Each row of a before or after table is a point. The points were changed in one or more steps. Then noise was added and the rows were shuffled. The steps act on how far a point lies along the listed directions, d1 being the first. Write out the steps. A step turns or swaps two directions, mirrors them in a line or flattens them onto one, adds a multiple of one to another, or multiplies one. Angles are multiples of 10 degrees, from the lower direction toward the higher: turns from -170 to 170, lines from 10 to 170 but not 90. Use the fewest steps. Two steps may share a direction if one is a turn and the other turns, adds or multiplies; they go together, in the order done. Otherwise the lowest direction goes first.
In the rows, zero is written as 128.

Directions:
(1): [173  96]
(2): [96 83]
Before:
[[107  81]
 [ 76  61]
 [103  99]
 [143  95]
 [ 76 111]
 [136  74]
 [ 87  72]
 [104  62]
 [133  91]
 [ 98 131]
 [ 70  94]
 [ 91 142]]
After, 12 rows:
[[ 97 169]
 [103 161]
 [ 98 151]
 [162 168]
 [138 197]
 [116 197]
 [154 139]
 [168 138]
 [137 210]
 [123 178]
 [136 166]
 [164 187]]
Steps: turn d1 and d2 by 150 degrees

Directions:
(1): [165 183 143]
(2): [161 123  69]
Before (14 x 3):
[[117  92  86]
 [181 180 108]
 [ 97  98 122]
 [137  99  89]
 [117 171 181]
 [149 135 125]
 [101 149 158]
 [124 130 195]
 [125 119 173]
 [164 189 153]
 [147  58  35]
 [162 108  80]
 [107  59  62]
 [199 185  65]]
After (14 x 3):
[[115 104 108]
 [144 168 176]
 [160 142 152]
 [137 186 167]
 [135 128 143]
 [130 159 142]
 [100  56  72]
 [128  96 109]
 [130 156 159]
 [106 150 127]
 [113  83  97]
 [112  44  69]
 [145 132 152]
 [131  94 103]]
Steps: flatten d1 and d2 onto the line at 150 degrees

Directions:
(1): [106 195 114 168 102 169]
(2): [ 58  79 106 123 121 164]
(3): [110 167  82  58 139 112]
Before, 8 rows:
[[151 143 142 156 139 135]
 [119 170 155 249  77 173]
 [117  74 134 141 126 162]
 [104 100 141 133 146 136]
 [131  85 153 130 128 124]
 [136  91 152 127 140 129]
 [127 147 112  37 155  91]
 [161 160 139 171 106 132]]
After, 8 rows:
[[143  70 140 100 161  98]
 [231  66 166  78 163  10]
 [ 97 153 120 145 116 169]
 [ 81 118 132 132 126 156]
 [174  31 143  72 152  61]
 [ 91 173 121 158 109 167]
 [ 97 196 127 163 124 161]
 [125 212 110 176  98 196]]
Steps: turn d1 and d2 by -120 degrees; multiply d1 by 2.5; multiply d3 by 0

Directions:
(1): [ 80  96 179 162 180 124 127 110 188]
(2): [128 102 113 110 129  38 180  86 119]
(3): [198 120 165 103 179 102 128 187 134]
(4): [157 154 158 207 148 121 128  97  67]
Before (14 x 9):
[[170 161 132 178 146 222  87 150 118]
 [106 125 118  93 104  73 153  94  99]
 [223 105 178 138 204 171  98 249 156]
 [111  89 112 115 106 122 126 107 171]
 [161 134 203 162 214 154  79 197 172]
 [ 70  61 145 101 176  79 123 144 215]
 [175 180 131 166  93 137 148  99  63]
 [109 137 108 161 124 135 125 119 134]
 [186 108 154 111 139 118 145 180 107]
 [113  61 142  55 143 144 134 174 238]
 [171 162 157 123 109 187 120 148 114]
 [168 126 219 156 220 166  80 184 188]
 [176  84 163 103 168  89 154 198 209]
 [124 143 117 128  84 124 124 110 118]]
After:
[[178 137  74 114  96  50 144 123  43]
 [198 131 140 181 154 174 107 186 100]
 [199 128 115 145 108  76 168 145 107]
 [209 133 127 171 116  74 174  85  40]
 [134  97 158 131 139 131 142 153 137]
 [191 183 118 137 119 168  83 183  83]
 [152 153 138 177 153 228  84 148 139]
 [ 90 122 161 110 130 180 123 143 212]
 [211 186 120 129 110 179  86 169  76]
 [124 137 104 142 123 137 123 138 136]
 [156 110 111 141 105  97 138  95 112]
 [135 145 186 153 136 183 120 126 143]
 [111 124 148 138 119 121 121 115 152]
 [ 88 105 137  85 125  79 147 106 141]]
Steps: multiply d1 by -1; mirror d2 and d4 in the line at 160 degrees; multiply d3 by 0.4

Directions:
(1): [133 140 193 195  87 187 135 140 179 165 144 123]
(2): [148 124  91 162 165 194 178  77 103 103 156 179]
(3): [169  53  85 165  78 134 102 110 124 134  63 121]
(4): [163 199  93 124  98 157 131 184 147  63  90 133]
(5): [ 95  98 123  43 109 203 102 104 171 115 132 122]
Before, 14 rows:
[[ 91  63 134  58 114 160  91  89 146 178 125 109]
 [127 164 115 112 124 138 136 125 135 118 120 130]
 [ 98 133 123  83 128 126 110 150 125 111 116 104]
 [136 105  39  77 148 231 139  39 131  43 149 194]
 [132 149 146 137 125 151 124 159 139 126 132 125]
 [140 145  87 107 132 109 123 138 120 107 123 141]
 [124  39  99 141  80 101  90 102 127 167  66 118]
 [140  70  94 130 119 154 132  95 102 128 100 137]
 [113 107  97 120 136  85 109 109 127 132 103 125]
 [141 110  79  94 124 152 122 104 122  98 103 118]
 [151 101  50 118 143 184 132  74  81 103 112 174]
 [125 151 110 100 132  99 123 141 121 104 127 133]
 [100 112 136 102 142  80 124 113 120 139 127 115]
 [132 105  91 118 123 110 108 118 122 129 135 126]]
After:
[[104 112 154 124 125  82 119 123 132 153 122 106]
 [105 101 107  57 131 151 120 114 119 111 118 126]
 [132 151 134 129 105  95 115 156 137 124 117 121]
 [138 150 111 112 105 107 108 158 142 120 114 123]
 [106 208  63   8 177 109 123 127 118  19 152 159]
 [ 71  64 134  65  94 168  91  93 170 162 117 120]
 [ 66 132 171  58 162 138 124 108 132 177 181 121]
 [132 171 122 130 120 126 137 135 132 124 118 128]
 [117 118 109 101 114 115  99 132 140 133 141 115]
 [100 155 163 125 125 122 121 165 134 134 134 101]
 [118 151  63  32 142 134 101 127  96  83 106 140]
 [141 140 136 159 135 156 137 146 125 126 136 136]
 [116 155 117  64 126 136 115 137 141 100 122 101]
 [100 114 124 106 118 101  95 122 157 142 107 112]]
Steps: turn d1 and d2 by 60 degrees; turn d1 and d4 by -20 degrees; turn d3 and d5 by 70 degrees

Directions:
(1): [ 76  91  98 122 150 130 146 109 113 109  92 155 214  55]
(2): [158  95 164 118  83 177 111  78  89 198  95  93 169 147]
(3): [180 105 185 201 137 158 146 137 165 102 187 129 174 103]
Before, 9 rows:
[[102 161  79  94 115  82 119 157 123 113 114 137  61 146]
 [ 94 120  96 111 117 125 119 111 105 158  80 124 146 138]
 [165 116 174 170 107 155 113 119 124 141 150 106 135 146]
 [121 145 104  87 108 125 114  98 107 155  99 121  84 152]
 [122 143 125 131 133 126 134 128 127 133 126 132 129 133]
 [165 105 171 175 127 151 140 111 139 112 149 134 172 105]
 [102 148 112 103 134  97 124 128 128 134  99 134 108 139]
 [169 124 151 179 150 124 147 135 163  85 176 116 141 123]
 [151 133 138 113 120 157 107 111 123 140 120 113 124 169]]
After, 9 rows:
[[ 54 137  55  65 118 101 110 109  85 165  45 126 118 150]
 [ 64 184  36  30  99  59  98 146  89 150  63 128  12 177]
 [226 103 213 250 154 155 161 139 200  65 235 112 180 109]
 [ 74 161  80  61 125  79 112 123 105 154  66 133  77 159]
 [213  84 221 243 137 179 161 122 176  84 205 138 220  78]
 [118 143 121 128 132 126 135 129 126 135 125 133 126 138]
 [ 80 160  57  26  97 103 100  86  73 180  44 120  53 166]
 [140 126 134 104 121 158 104 103 114 145 108 116 133 163]
 [194  96 209 212 112 179 125 119 143 129 178 107 176 124]]
Steps: turn d1 and d2 by -20 degrees; multiply d3 by 2.5

Directions:
(1): [ 62 131 145  91 164 140 171 122 124 224 130 106 219 102 131 155 137  95
 104 141]
(2): [157 124  94 102  43 150 194 131  96 162  57 103  85  90 127 107 124  76
 160 152]
(3): [142 130 106 233 121 108  89 106  38 148 152 156 168 105 143 146 112  85
 166 151]
(4): [ 72 164 109 207 132 142 193 193 162 122 147 136  96  71 165 117  88 162
 104 138]
(5): [ 66  65  80 150 143 107  79  94 142 128  38 122 101  96 108 172 141 164
 101 161]
Before:
[[ 99 155 133  90 157 129  82 130 166 123 160 143 145 174 110 147 125 189
  106 112]
 [180 107 168  32 163 112  64  67 133 118 154 156 182 219  92 125 152 126
  137  87]
 [152 103  84 166  81  94  84  92  46 153  81 122 121 131 116 135 130  94
  166 146]
 [113  86 160  50 172 107  49  98 193  96 124 141 126 186 100 151 160 156
  114 108]
 [179  96 115 110  90  99  55  73  93  72  80 131  86 174  82 116 172 136
  146 121]
 [102 139 148  92 181 106 117 145 184 123 165 141 150 173 121 137 145 170
  108 113]
 [165 115 107 118  83 141 121 125 133 114  80 135  45 134 126 105 138 164
  126 142]
 [194 157 145 122 111  92  54 122 102  50 155 162  81 192 108  97 102 159
  147  76]
 [163 184 235  67 169 116 171 174 183  91 249 130 156 202 134 104 125 139
  108  93]]
After (9 x 20):
[[ 43 160 106 187 128 134 206 154 111 189 113 117 154  63 142 126 121 125
   97 151]
 [ 79 120  61 164  99 135 189 163 189 112  55 145  44  67 139 113  83 175
  100 144]
 [112 159 113 149  72 156 213 202 172 121 121 138  51  82 158  95  90 111
  144 131]
 [163 149 105  99  81 123 169 163 157 108 103 127  66 140 132  96 133 134
  156 136]
 [107 160 157 111 147 160 174 140 123 209 163 129 179 121 149 124 130 130
  104 134]
 [148 167  95 103  59 153 156 159 131 126 110 130  73 133 125 110 104 148
  147 131]
 [ 65 131 102 214 156  90  97 123  79 178 138 136 174 106 138 157 111 132
  124 150]
 [ 59 134 100  80  91 122 186 128 107 211  41  99 126  77 109 134 106 106
  104 142]
 [144  84 136  16  80 118 173 132 205  88  36  86  24 143  87 121 151 152
  104 143]]
Steps: turn d1 and d2 by -150 degrees; turn d3 and d5 by -40 degrees; turn d4 and d5 by -150 degrees

Directions:
(1): [184 156  98 203 130 100 170 159  98 141 131 217 160 121 152 132 191 160
 147  99 155  89 188 127 108 157 130 153  85  79 177 189]
(2): [139 160 180 137 149 110 151 105 176 211 155 159 155  34  50 184 115  73
 166 101 137 155 102 178 149 166 142  96 120 104 116 107]
(3): [175 120 127 104 186 140 133 174 119 133  52 150 175  76 139  44  64 145
  89 176 115 174  90 129 166 134 121  73 140 103 178 177]
(4): [ 90 138 150 182 127  77 101 104  86 171  98  92  94 159  59 119 126 108
  89 100 101  78  83  64  79  96 133  69 145  51 158 165]
(5): [134  84 164 164  72 147 167 132  92 139 199 147 154 183  92  93 113 153
 133 136 204 144  67 136 178 102 223 125 157 160 136 163]
(6): [ 93 150 112 155  96 180 150 174 148 107 105 177 147 136  74 119  78  68
 114 119 154 141 177  58  91 187 112 162 234 141 136 106]
Before, 10 rows:
[[148 172 139 142 147  99 123  95 153 159 133 154 107  66 130 216 189  94
  198  72 121 107 188 159  97 140 111 155  40 101  88 103]
 [ 57 120 135  71 167 130  39 123 106  85   8  60  91 162 136  57  92 124
   38 172  35 132  92  73  73  86  70  85 160 112 135 130]
 [118 138 167 104  96 179 166 147 200 121 188 140 171 105  83 160  82  94
  172 148 150 168 119 146 181 159 163 180 182 180 104  86]
 [168  74  90 106 118 180 142 131 100  67 158 107 144 185 194  41 104 218
  152 200 141 186  98 182 206  80 169 110 110 161 144 154]
 [ 87 102 158  91 125 114 121  50 177 171 165  72 124 108  88 149  85 103
  127 131 101 161  53 171 193  85 172  93 155 147  75  93]
 [162 106 136 154 122 113 157 127 133 177 125 152 181  86 135 114 133 194
  140 131 166 143 100 179 180  91 166 120  64 100 148 172]
 [125 127 131 118  96 114  96 122 107 110 156  93  79 210 123 141 167 138
  154 125  90  77 158 137  78 104 118 165  82 128 133 130]
 [ 97 163 118  92 163 190 114 182 171  98  67 134 157  81 127 118  44  59
   90 137 110 174 149  81 134 191  71 124 193 168 104 105]
 [ 73 131 145 167 124 105 129 118 150 152 121 140 127  98  14 143 103  56
  121 111 110 137  96  94 112 162 101 111 183  90 141  86]
 [160 175 101 154 146 163 165 199 130  91  77 177 124  84 182 120 131 102
   98 122 112 119 205 124 101 194 115 153 136 156 140 132]]
After (10 x 32):
[[119 117 160  78 114 109  80 103 124 126 151  54  77 184 110 139 139 126
  152 141  74 103 111 164 104  88 122 134  74 137 118 110]
 [138 147 109 102 158 184 131 192 132  64  54 122 107 100 191  87  88 102
   68 155  90 144 163 119 119 164 110 135 155 183 123 113]
 [196 100  98 150 119 152 169 122 106 109 189 157 161 153 179  83 148 218
  185 164 157 166 120 206 205 100 180 119  72 130 154 173]
 [ 97 155 162  68 153 155  95  97 189 143  93  95 101  54  86 179  84  44
  160 111 102 169 139 134 115 140  99 124 125 145  61  50]
 [125 150 121 204  90  87 179  79 156 185 200 191 152 119  88 193 176 111
  168  67 150  96 161 146 139 136 173 159 133  97 117 136]
 [131 175  69 166 135 165 142 203 123  72  86 194 157 137 183 122 134 111
  106 104 132 108 226  62  93 199  69 179 148 141 142 158]
 [135 156 107 176 160  53  88 115  61 121  68 152 105 165 185 120 243 189
   98 105  66  46 168 119  46  95  88 125  31  46 174 203]
 [120 149 128 152  69 185 186 179 176  89 185 185 173 148 102 152 112 103
  170 133 169 135 181 104 146 180 156 227 200 173 128 107]
 [144 107 154 129 126 138 153 129 160 183 111 141 185  64  92 108  86 153
  130 143 166 175  79 171 185 108 161 105 114 114 137 146]
 [ 77 129 110 191 111 105 133 135 123 121 118 156 121 138  51 133 133  82
  115 107 117 106 135  68  89 159  95 139 176  88 156 110]]
Steps: mirror d1 and d3 in the line at 70 degrees; turn d2 and d6 by 40 degrees; add -0.3 times d4 to d6

Directions:
(1): [169  82 176 116 118 163 151  82 135 201  54 163 145 145 120 108 106 167
 138 117  61 116  85  93 140 156 208  94 161 141  73 148 141 131 196 102
 130 150 108 114 155 143 139  88  40 191 103 107 196 139 113 147  96  94
  72 105  84 158  24  90 182 147 121 118]
(2): [128 106 120 136 100 151 151 131 124 122 222 119 182  83 184 151 137 166
 171 145  93  46 122 195  78 100 157 122  90 113 168 162 150 119 141 101
 162  66 179 117 106 184 107 110  38 125 107 167 116  93  95 154 119 165
 181  60  76 159 117 104  43 143 204 138]
Before, 12 rows:
[[110 118 129 130 121 125 139 131 117 123 178 127 159 105 164 141 137 139
  130 128 124  83 135 155 100 120 141 120  96 134 137 138 119 128 120 119
  151  87 144 123 121 157 118 120  88 129 120 144 130 110 108 138 117 148
  147 100  91 129 130 110  74 126 158 129]
 [127 121 135 132 117 133 146 116 135 131 150 138 160 123 138 157 146 143
  143 147 118 108 121 147 119 121 133 136 125 110 154 120 133 130 137 114
  151 109 141 130 123 136 132 123 103 132 113 140 121 122 137 134 120 139
  158 107 107 150 120 122  99 144 147 137]
 [114 167 105 122 156 100 114 162 133  94  74 133  91 147  90 114 127  86
   92 125 175 183 142  99 161 134  79 139 150 126 120  89 119 128  98 153
  112 161 105 144 132  93 135 165 222  98 155 117 101 133 163 120 138 121
  103 175 178 118 188 162 166 107  71 119]
 [144 110 148 111 112 132 141 112 134 165 102 133 150 145 128 115 128 142
  138 111  99  90 113 133 126 139 149  97 133 142 113 132 132 113 175 119
  136 139 142 131 145 129 125 101  85 154 126 128 159 130 127 138 107 127
  118 104 115 132 104  96 137 128 134 124]
 [130 114 155 114 128 138 136 106 126 127 148 125 162 117 139 138 143 153
  142 134 105  98 134 161 141 112 139 123 117 116 125 144 136 123 136 115
  131 118 157 110 125 156 114 141  88 143 120 139 132 120 106 139 109 134
  146  93 102 127 112 109 101 148 147 136]
 [175  78 166 123 109 163 156  93 124 182 143 128 180 132 153 137 116 179
  176 127  57  82  68 124 112 136 209 101 138 139 106 159 156 129 192  90
  139 113 151 113 144 183 124  80   8 177  82 132 179 116 103 147 102 139
  102  66  70 163  38  98 118 147 168 129]
 [114 149 100 127 143  95 122 140 130  80 172 107 112 117 123 137 132  97
  117 117 164 122 154 151 115 103  73 156 110 118 157 120 118 134  82 165
  117 116 144 130 110 122 113 165 178  88 145 134  96 138 139 119 151 144
  165 129 165 113 193 156  92 118 125 138]
 [ 99 156 111 127 140 116 112 162 137  96 164 119 102 122 135 134 140  95
  131 127 169 137 146 135 117  96  66 145 108 123 170 106 109 143  93 141
  122 117 137 125 120 126 116 170 194 114 152 133  90 124 133 109 144 147
  144 141 177 112 188 153 100 110 124 147]
 [107 137  96 131 123 108 137 123 124  99 172 115 134 107 129 138 139 123
  121 133 166 126 148 159 116 118  92 139  95 117 163 125 115 135  91 133
  118  98 134 121 113 138 115 149 162 102 132 152  91 117 147 117 144 144
  174 127 138 128 184 141  77 115 143 134]
 [141  93 145 124 118 139 143 104 126 152  95 150 149 127 134 117 113 153
  140 110 105 108 114 130 126 116 167 119 139 118 106 153 128 132 165 119
  132 144 116 133 153 134 126 114  90 155 110 128 161 148 120 136 114 114
  115 114  97 141  87 112 130 134 129 125]
 [103 149 109 117 125 122 117 136 134  89 153 122 126 136 127 128 126 110
  112 136 167 133 147 138 140 123  93 130 117 130 164 130 112 141 102 138
  116 132 137 139 119 125 118 149 178 103 132 130 101 133 134 127 150 125
  153 130 157 111 164 125 103 114 120 141]
 [138 107 140 138 110 147 136 119 107 123 175 130 158 108 171 143 128 158
  160 128  91  77 140 173 122 124 188 116 113 128 151 156 134 118 150  95
  144 106 155 110 115 171 130 108  60 148 100 159 143  99 109 142 132 141
  142  86  72 164 102  96  89 145 169 140]]
After:
[[115 143 124 107 135 124 117 121 141 115  94 136 115 156 107 116 116 107
  101 129 157 159 139 104 160 144 108 119 138 137 133 124 106 148 121 137
  104 158 117 136 135 113 126 144 177 126 129 111 130 147 140 122 143  98
  119 146 158 113 131 118 152 115  94 131]
 [ 99 174  87 125 149 100 113 175 131  74 117 121  99 132 109 129 138  88
  102 135 186 162 154 130 144 117  62 147 129 115 148  90 120 126  79 152
  122 137 123 140 117 103 128 172 222  80 155 133  80 119 161 126 144 140
  137 160 174 118 219 163 128 106  95 127]
 [155  99 163 129 116 154 139 100 108 153 109 147 146 131 145 127 113 156
  148 116  80 105 127 133 148 145 209 105 143 141 116 150 130 123 174  97
  130 142 127 110 132 157 141  97  63 169  96 135 176 117 114 139 123 111
   98 100  74 167  64  88 145 142 136 126]
 [135 114 152 124 124 137 149 102 137 153 101 153 146 141 119 144 140 144
  132 137 108 129 108 116 133 139 146 127 144 117 131 117 130 134 151 112
  143 133 119 128 138 120 139 114 104 154 112 124 145 136 143 133 110 119
  130 118 113 148  95 118 134 143 123 135]
 [139 123 135 118 135 116 139  93 133 149  65 143 110 150  86 112 120 125
  102 117 146 169 125  91 155 155 119 120 141 137 104 116 106 142 126 135
   99 154  93 121 146 112 132 133 164 147 128 111 145 146 160 116 128  99
  106 157 141 131 126 131 166 117  90 120]
 [166  82 154 128 104 160 154 103 120 162 182 122 187 118 168 146 125 179
  185 131  64  65  75 148 101 127 197 109 120 131 127 163 155 125 179  89
  146  97 164 117 136 192 118  87   8 161  80 146 163 107 102 149 107 153
  124  55  70 164  57 100  89 145 184 136]
 [118 144 142 116 150 123 113 141 145 136  80 139  84 154 100 113 124  98
  113 113 155 175 128  80 146 122  88 130 144 135 125 101 106 150 122 139
  108 158 104 123 141 105 131 161 195 147 149 104 134 148 142 108 133 112
   92 165 184 114 141 151 170 113  85 139]
 [139 107 170 111 132 141 137  94 127 147 111 133 153 130 126 130 136 153
  135 127  96 115 128 137 157 125 149 117 134 120 101 140 132 129 148 117
  124 138 143 108 135 149 123 135  88 162 117 127 151 131 109 138 104 117
  120 102 106 125  91 105 135 151 127 126]
 [126  99 129 134 111 134 143 121 122 127 150 133 161 107 153 129 124 153
  154 119 114  85 123 163 106  99 153 130 118 109 139 158 132 128 148 121
  144 117 137 137 139 148 115 121  89 133 114 148 138 134 118 142 121 136
  145 100  98 138 115 118  86 134 155 130]
 [138 136 131 112 152 104 122 113 135 125  72 133  90 153  83 112 115  97
   99 101 146 163 132  91 149 134 104 139 153 135 101 110 113 143 113 167
   97 167 102 130 138  96 132 149 181 126 145  98 141 165 149 112 140 104
  101 156 169 113 142 147 175 122  75 130]
 [133 114 134 118 104 130 139 126 132 143 146 122 160 126 144 126 135 141
  147 119 108  69 123 158 110 123 134 104 116 135 139 135 132 109 160 119
  144 116 160 134 131 138 116 108  83 135 131 144 142 117 123 140 111 148
  146  92 112 136 127 101 100 128 155 131]
 [131 104 159 122 130 130 141 107 120 164  92 145 141 138 132 120 121 141
  110 111 110 121 113 102 131 151 166 107 132 145  85 130 114 135 147 121
  132 129 104 123 145 138 133 108  89 162 118 113 168 130 114 138 104 115
   92 120  96 131  77 105 147 127 116 115]]
Steps: swap d1 and d2
